Every row gives one point. The ring and each string are closed loops that go straight from each point to the next, and from the last back to the first. Before rounding, they use only three directions, however many columns there are. Count how often each string passes through the ring. Passing back the other way cancels.
In the rows, 128 means zero.

Ring (8 x 3):
[[110 168 105]
 [ 92 132 118]
 [ 91 108 146]
 [107  96 170]
 [157  87 179]
 [186  96 165]
 [174 141 133]
 [133 173 111]]
String:
[[167 108 130]
 [138 153 136]
 [136 185 132]
 [159 200 115]
 [168 173 108]
 [163 140 113]
 [148 131 122]
 [148 129 116]
 [117 176  90]
 [ 89 189  85]
 [118 130  96]
 [133 117 131]
 [104 139 130]
 [ 73 150 127]
 [ 63 131 124]
 [ 72 149 140]
 [115 124 140]
 [130 112 139]
 [ 82 150 145]
 [ 55 132 135]
 [ 72 116 125]
 [105 101 120]
 [124 103 121]
 [130 118 131]
 [128 122 125]
 [103 160 133]
 [ 92 191 108]
 [100 207  97]
 [132 184  97]
 [125 214 103]
 [128 214 114]
 [171 168 111]
 [187 120 119]]
Times through: 3
String:
[[174  96 186]
 [190  94 180]
 [160 132 166]
 [147 135 150]
 [153 115 140]
 [143 150 140]
 [146 200 125]
 [154 193 106]
 [123 206 110]
 [112 186 122]
 [ 93 229 105]
 [106 223  87]
 [150 145  99]
 [147 134 116]
 [143 178  99]
 [133 219 102]
 [173 177 108]
 [168 181 126]
 [159 164 143]
 [212 113 149]
 [229  71 156]
 [187  81 153]
 [157 106 156]
 [142 124 178]
 [171  82 204]
 [179  63 195]
 [178  66 159]
 [149 104 158]
 [139 122 170]]
Times through: 2

Ring:
[[139  87  68 125 168 123]
 [138 120 123 113 186 141]
 [135 156 176 116 154 149]
 [129 159 173 138  66 129]
 [128 154 156 149  45 121]
 [133 141 122 149  96 125]
 [136 111  83 141 133 121]]
String (31 x 6):
[[135 150 136 136 148 140]
 [137 127  93 143 153 130]
 [138  97  57 144 144 117]
 [139  90  51 138 164 119]
 [139 110  85 130 178 131]
 [136 128 119 130 149 134]
 [137 124 114 128 156 134]
 [139 112  98 120 192 137]
 [142  80  63 115 206 129]
 [140  75  62 116 184 123]
 [137  99  92 125 143 123]
 [135 116 112 130 125 125]
 [137 142 148 118 172 146]
 [139 165 188 100 227 169]
 [138 179 209  99 220 173]
 [135 167 181 117 170 155]
 [134 142 147 128 129 136]
 [132 132 142 130  95 127]
 [130 167 195 126  86 139]
 [128 169 197 133  59 134]
 [129 134 143 143  38 115]
 [131 138 140 138  82 124]
 [133 146 147 135 108 132]
 [133 148 148 134 117 135]
 [130 121 114 150  42 108]
 [127 138 129 160   9 106]
 [128 161 151 159  37 119]
 [129 172 157 159  55 126]
 [130 140 117 159  55 114]
 [132 116  97 148  77 112]
 [134 135 128 135 122 131]]
Times through: 1
String, 26 rows:
[[138  79  64 126 142 115]
 [141  85  81 108 204 133]
 [141 144 157  99 245 164]
 [140 157 181  94 249 171]
 [138 158 183 101 208 162]
 [137 196 232  98 221 180]
 [134 155 165 123 143 145]
 [133 132 137 132 104 128]
 [131 140 152 133  80 126]
 [128 154 175 139  38 123]
 [125 168 191 146   9 122]
 [126 181 198 148  25 128]
 [131 162 165 138  98 136]
 [132 140 136 140  92 126]
 [130 172 170 145  86 136]
 [129 182 173 153  75 135]
 [133 159 150 140 117 137]
 [133 132 121 140 106 125]
 [133 113  89 149  87 113]
 [135 114  80 148 115 117]
 [138 123  87 140 172 132]
 [137 132 113 131 169 138]
 [136 110  94 135 129 122]
 [136  78  55 137 114 107]
 [136  98  83 133 125 117]
 [136 114 105 129 140 127]]
Times through: 3

Ring (6 x 11):
[[160 132  94 115  95 142 143 113 140  64 106]
 [152 118  84 114  86 128 132 107 141  57 119]
 [129 106 127 125 139 120 132 161 135 123 134]
 [123 131 144 139 175 124 137 179 132 140 128]
 [135 151 137 141 171 136 145 165 132 122 113]
 [149 146 124 129 140 145 149 146 135 101 106]]
String, 26 rows:
[[133 144 126 139 159 129 138 155 133 111 118]
 [138 128 131 128 146 134 142 160 135 119 119]
 [133 144 152 139 179 140 149 181 131 143 114]
 [138 170 136 148 180 141 148 161 131 114 104]
 [144 159 121 139 154 140 145 144 134  96 106]
 [144 140 116 130 136 136 141 140 136  94 113]
 [145 120 132 120 133 141 146 158 136 120 116]
 [155 126 127 116 122 151 152 149 137 109 107]
 [163 131 111 112 103 153 152 128 139  84 101]
 [167 140  88 114  87 148 146 103 141  51  99]
 [164 149  69 120  82 138 138  83 141  25 101]
 [145 128 111 123 122 133 139 136 137  91 117]
 [150 110 117 112 109 138 142 142 138 102 118]
 [155 111  95 109  87 134 137 118 141  73 117]
 [161 123  48 111  52 121 124  66 144   7 116]
 [150 126  71 120  85 120 126  94 141  40 120]
 [143 126  96 124 111 124 131 122 138  73 121]
 [140 107 119 117 120 129 136 148 137 109 126]
 [135  93 124 114 120 123 133 157 137 121 135]
 [125  99 117 124 130 111 124 154 136 114 141]
 [125 116 119 132 144 113 127 154 135 112 136]
 [135 122 124 128 140 127 136 154 135 113 124]
 [129 109 145 126 155 128 139 180 134 145 131]
 [123 110 158 130 172 127 140 195 132 163 133]
 [114 134 157 148 200 121 136 196 129 159 132]
 [118 163 136 158 199 119 134 170 129 123 122]]
Times through: 5

Ring:
[[138 154 103 170 158 137 137  49 137 162 117 129 108  98]
 [124 129 124 171 162 119 155  40 143 148 124 152 132 145]
 [107  95 167 152 145 104 171  92 148 118 141 168 157 189]
 [110  97 179 134 123 115 162 153 145 109 147 153 148 164]
 [107 119 153 124 108 145 129 160 126 116 143 127 126 118]
 [110 144 117 130 113 165 106 126 113 134 132 110 106  81]
 [129 162  97 151 134 161 111  85 120 156 120 109  96  67]]
String (27 x 14):
[[101 120 137 136 124 143 129 107 123 124 137 136 131 133]
 [ 86 120 136 119 103 160 109 135 108 113 142 124 127 119]
 [100 135 131 115  96 170 100 162 108 120 139 107 110  84]
 [126 150 125 127 108 164 110 162 121 136 133 101  96  61]
 [130 138 133 146 131 139 136 121 136 139 130 125 113 100]
 [110 138 119 141 127 152 119  98 120 137 130 124 116 104]
 [ 91 150  88 136 120 179  86  67  95 141 125 111 107  86]
 [132 182  73 151 132 179  91  75 110 168 113  92  78  32]
 [160 174 101 163 146 148 129  97 140 170 115 105  84  47]
 [142 146 126 157 144 134 143 102 143 151 125 126 109  95]
 [106 131 120 149 137 143 127  72 123 137 129 135 126 126]
 [120 154  88 169 157 147 123  19 123 161 115 130 112 104]
 [158 165  93 190 180 125 151  16 150 180 108 133 103  93]
 [155 150 116 184 174 115 164  44 157 167 115 142 114 113]
 [140 135 135 165 154 119 159  85 151 148 126 142 122 123]
 [105 120 128 157 148 128 143  53 131 135 130 151 139 154]
 [ 86 101 131 164 160 116 153   7 129 128 131 174 161 201]
 [101  90 156 170 168  92 181  27 150 125 135 187 171 221]
 [140 109 170 165 158  92 189 103 168 133 135 164 145 168]
 [121 114 153 152 142 116 160 102 146 129 136 151 139 151]
 [116 120 144 148 137 127 148 102 138 130 134 143 133 139]
 [133 101 184 149 140  98 184 145 164 120 143 159 146 165]
 [125  83 208 139 130  90 192 176 168 103 152 167 159 187]
 [ 95  84 186 127 118 115 160 152 140  98 152 160 159 185]
 [ 87 104 151 131 120 136 134 111 122 111 143 147 146 160]
 [114 118 150 139 127 132 143 125 135 124 138 139 131 133]
 [133 123 164 136 122 126 153 169 148 125 140 131 123 115]]
Times through: 3
String (23 x 14):
[[136 141 111 183 175 117 158  16 147 162 116 150 125 135]
 [ 89 114 122 156 148 132 136  30 121 131 130 156 146 169]
 [108 117 137 153 144 126 147  72 134 131 132 151 139 154]
 [142 114 163 167 159  96 185  99 167 137 133 160 140 158]
 [119  87 178 167 164  81 197  73 166 122 139 185 168 214]
 [ 83  80 162 156 152 101 170  44 139 111 142 186 177 229]
 [ 88 100 144 151 144 121 149  55 129 120 137 165 157 188]
 [107 114 140 153 144 123 150  73 136 130 133 153 142 158]
 [136 122 145 171 163 104 174  69 158 144 128 158 137 153]
 [130 130 121 181 174 110 165  18 149 154 120 158 135 153]
 [108 137  99 168 159 138 131   9 123 151 120 145 128 137]
 [115 137 115 155 143 141 131  65 127 144 126 134 121 119]
 [137 149 118 158 144 138 137  90 138 152 123 125 108  93]
 [159 183  88 162 144 159 117  92 133 175 112  97  76  31]
 [112 164  84 143 125 177  91  75 104 153 120 103  94  62]
 [ 87 139 100 135 121 170  96  70  99 134 129 120 117 106]
 [124 141 124 146 131 145 129 109 130 141 129 123 112  97]
 [147 156 123 149 132 145 132 131 139 152 125 111  96  67]
 [132 180  81 143 123 181  89 102 110 162 117  87  76  26]
 [115 173  72 147 129 182  85  62 101 160 116  98  87  50]
 [ 96 134 108 145 133 154 114  60 111 137 128 131 123 121]
 [142 150 117 162 148 135 141  85 141 156 121 126 107  93]
 [161 159 113 179 167 123 156  64 155 170 115 130 103  90]]
Times through: 5

Ring:
[[113 140 150  99 126 130 124 123  93 113 125 127 146 119]
 [ 88 124 138  96 132 128 117 151  92  91 159 100 166 133]
 [ 74 117 126  97 132 128 116 168 100  83 177  86 165 142]
 [ 66 121 113  99 126 131 119 176 108  85 181  81 150 147]
 [ 70 135 107  99 117 136 125 169 112  98 168  90 130 145]
 [ 79 146 108 100 111 139 130 157 113 109 152 102 115 140]
 [107 161 121 105 105 140 137 127 117 132 115 131  92 126]
 [123 162 132 109 106 138 139 111 117 141  98 146  89 118]
 [134 158 145 110 111 135 137 101 112 141  91 153  99 112]
 [128 149 152 104 120 132 130 108 101 128 104 143 125 114]]
String:
[[126 189 145  90 100 145 139  93  82 148  82 157 105 106]
 [165 135 157 136 121 123 139  88 147 150  73 171  77 107]
 [138 128 146 126 124 124 133 113 137 130 105 145 101 119]
 [ 97 164 138  84 113 140 127 127  76 116 127 122 143 121]
 [ 97 177 150  70 113 143 125 117  49 115 122 126 164 114]
 [ 96 171 156  67 119 141 120 119  41 108 127 122 181 114]
 [134 114 157 121 136 119 124 118 123 114 119 136 134 119]
 [145  93 153 142 141 112 126 122 157 116 118 138 112 123]
 [ 75 136 143  76 132 132 112 153  60  82 168  92 196 131]
 [105 101 143 115 142 119 117 149 119  92 155 106 155 133]
 [132  95 141 141 137 115 127 134 160 114 129 129 106 130]
 [ 80 138 126  91 122 134 121 154  91  97 158  99 153 135]
 [ 47 142 116  71 123 139 114 178  65  76 190  71 185 145]
 [ 43 142 112  72 121 140 115 182  68  75 194  68 182 147]
 [  7 141  94  58 121 144 109 213  54  55 230  37 204 161]
 [ 86 103 114 120 131 124 122 170 141  92 170  92 127 147]
 [118 101 127 136 131 119 129 145 160 112 138 119 100 136]
 [ 81 143 119  96 117 136 126 154 102 104 153 102 133 137]
 [ 21 186  91  50  97 158 123 183  45  88 189  66 165 148]
 [ 26 189  83  58  91 159 128 182  62  97 181  72 140 150]
 [ 49 188  91  70  91 156 133 164  77 112 158  91 120 142]
 [ 37 216  93  47  82 166 133 158  41 113 154  91 136 137]
 [ 76 195 107  76  90 155 138 137  79 129 127 117 107 129]
 [135 142 129 129 111 131 141 114 150 143  97 149  68 121]
 [138 128 136 133 119 125 137 116 152 136 102 147  80 122]
 [ 96 160 128  92 111 140 130 133  92 118 129 120 126 126]
 [ 98 206 133  70  92 154 137 108  57 138 101 138 121 113]]
Times through: 4
String, 28 rows:
[[ 81 184 106  86  93 151 138 139  95 129 128 117  98 131]
 [129 145 125 127 109 133 141 118 147 141 101 145  68 124]
 [141 117 137 140 124 122 136 119 162 133 106 145  79 124]
 [130 129 136 127 121 127 134 121 142 129 111 139  93 124]
 [161 127 145 145 119 123 142  98 166 150  80 166  61 114]
 [158 163 150 123 107 134 145  82 131 161  63 176  67 104]
 [111 199 142  76  97 150 137 100  63 141  92 147 121 108]
 [107 172 140  86 109 142 131 116  79 126 112 133 130 117]
 [140 123 146 130 126 123 133 114 142 130 105 145  98 119]
 [153 119 155 135 129 120 133 103 145 134  95 155  97 114]
 [150 124 162 126 131 121 130 101 129 130  96 154 113 111]
 [142 105 145 141 133 117 131 121 159 124 113 141  96 124]
 [ 99 141 135  99 121 133 126 137  99 110 137 116 137 127]
 [ 68 161 140  63 121 141 116 147  41  90 160  95 194 128]
 [ 77 135 143  79 132 132 113 152  64  84 166  94 192 131]
 [ 98 106 143 108 140 121 116 151 109  88 160 102 164 134]
 [126 106 138 133 133 119 128 134 149 114 129 127 109 129]
 [ 94 135 129 101 122 132 125 145 105 106 145 110 136 132]
 [ 35 147 114  61 122 142 111 185  51  69 200  62 200 147]
 [ 40 115 109  83 133 132 110 198  86  61 213  55 189 156]
 [ 87  86 118 127 139 118 119 176 149  84 179  87 134 149]
 [107 106 126 127 131 122 126 151 146 105 147 111 114 137]
 [ 71 143 116  90 117 138 123 162  94  97 164  93 145 140]
 [ 20 173  93  53 104 154 119 189  49  80 198  60 175 151]
 [ 43 154  92  81 107 146 125 184  91  91 185  73 139 152]
 [110 112 113 135 122 125 133 150 165 117 139 117  83 140]
 [ 57 171  92  83  97 150 133 165  96 111 159  93 112 144]
 [ 39 206  93  53  86 162 131 162  49 110 159  88 137 139]]
Times through: 2
